Rows are points. To make a cloud, some directions were put in groups of two or more. Within a group, all points are equally far from the middle, so they leave a hole (a ring in 2 directions, a hollow ball in 3). The other directions are filled evenly. Then the cloud was stretched, turned, moved and blurred a little. How many holes are there, and how many directions does each take, smallest first?

Cloud:
[[-2.49  0.49]
 [-2.42 -1.95]
 [-2.30  1.31]
 [-1.88  1.91]
 [-1.27  2.56]
 [ 0.28  2.97]
 [ 1.59  0.08]
 [-2.30 -2.20]
 [ 1.02 -1.70]
 [ 0.09  2.99]
 [-1.09  2.72]
 [-1.60  2.27]
 [ 1.30 -0.96]
 [ 1.56 -0.24]]
Holes: 1 (2)

Cloud:
[[ 2.14  1.76 -2.00]
 [-0.35  1.37  1.41]
 [-2.14  1.27  1.54]
 [-1.35 -0.88 -0.31]
 [-0.99 -1.96  1.85]
 [-0.61 -2.73 -2.93]
 [-2.06  0.41  1.71]
 [ 2.88  0.16  0.04]
 [ 1.98  0.73 -1.93]
 [-1.15 -2.98 -0.17]
 [ 2.12 -1.45 -2.57]
 [-1.38  0.78 -2.23]
 [-2.05  0.21 -0.42]
 [ 0.56 -4.00 -1.88]
 [ 0.27 -2.24 -2.81]
 [ 0.18 -0.13 -1.12]
 [ 3.31  3.07 -0.87]
 [ 0.27 -1.93 -0.09]
 [ 2.20  0.48 -3.28]
 [ 3.29  0.61 -1.56]
 [-1.56 -3.18 -0.57]]
Holes: 0

Cloud (28 x 4):
[[-2.15  2.36  0.41 -1.20]
 [-1.34 -2.58  3.28 -0.44]
 [-0.37 -1.53 -2.07 -0.46]
 [-0.27 -1.62 -1.98  0.54]
 [ 1.62  1.14  0.68 -0.49]
 [-3.67  1.09  0.93 -1.15]
 [-4.62  0.03  0.99 -2.58]
 [-2.73 -1.40 -1.75  0.15]
 [-0.65  2.15  2.27 -1.52]
 [-1.40 -2.33  2.17  1.67]
 [-2.97 -0.98  2.03  1.51]
 [-0.61 -2.46  2.57  1.14]
 [-0.56 -1.48 -3.18  2.30]
 [-0.65  1.96  2.65 -2.18]
 [ 1.74  0.70 -0.35 -0.14]
 [-2.49  2.43 -0.97 -1.06]
 [ 1.86  2.07 -3.47  1.37]
 [-2.50  1.31  3.18  0.17]
 [-0.66 -2.39  2.16  0.01]
 [-1.53 -1.56 -2.42  0.95]
 [ 0.81 -0.92 -2.32  0.10]
 [ 0.19 -1.10 -2.03 -1.61]
 [-3.12 -1.07  2.44  0.95]
 [ 1.31  0.58 -1.39 -1.20]
 [-3.07  0.03 -0.31  2.07]
 [-0.39  2.37 -1.00 -3.06]
 [ 1.20 -1.38 -1.53  2.69]
 [-2.99  0.34  2.26  1.64]]
Holes: 1 (2)
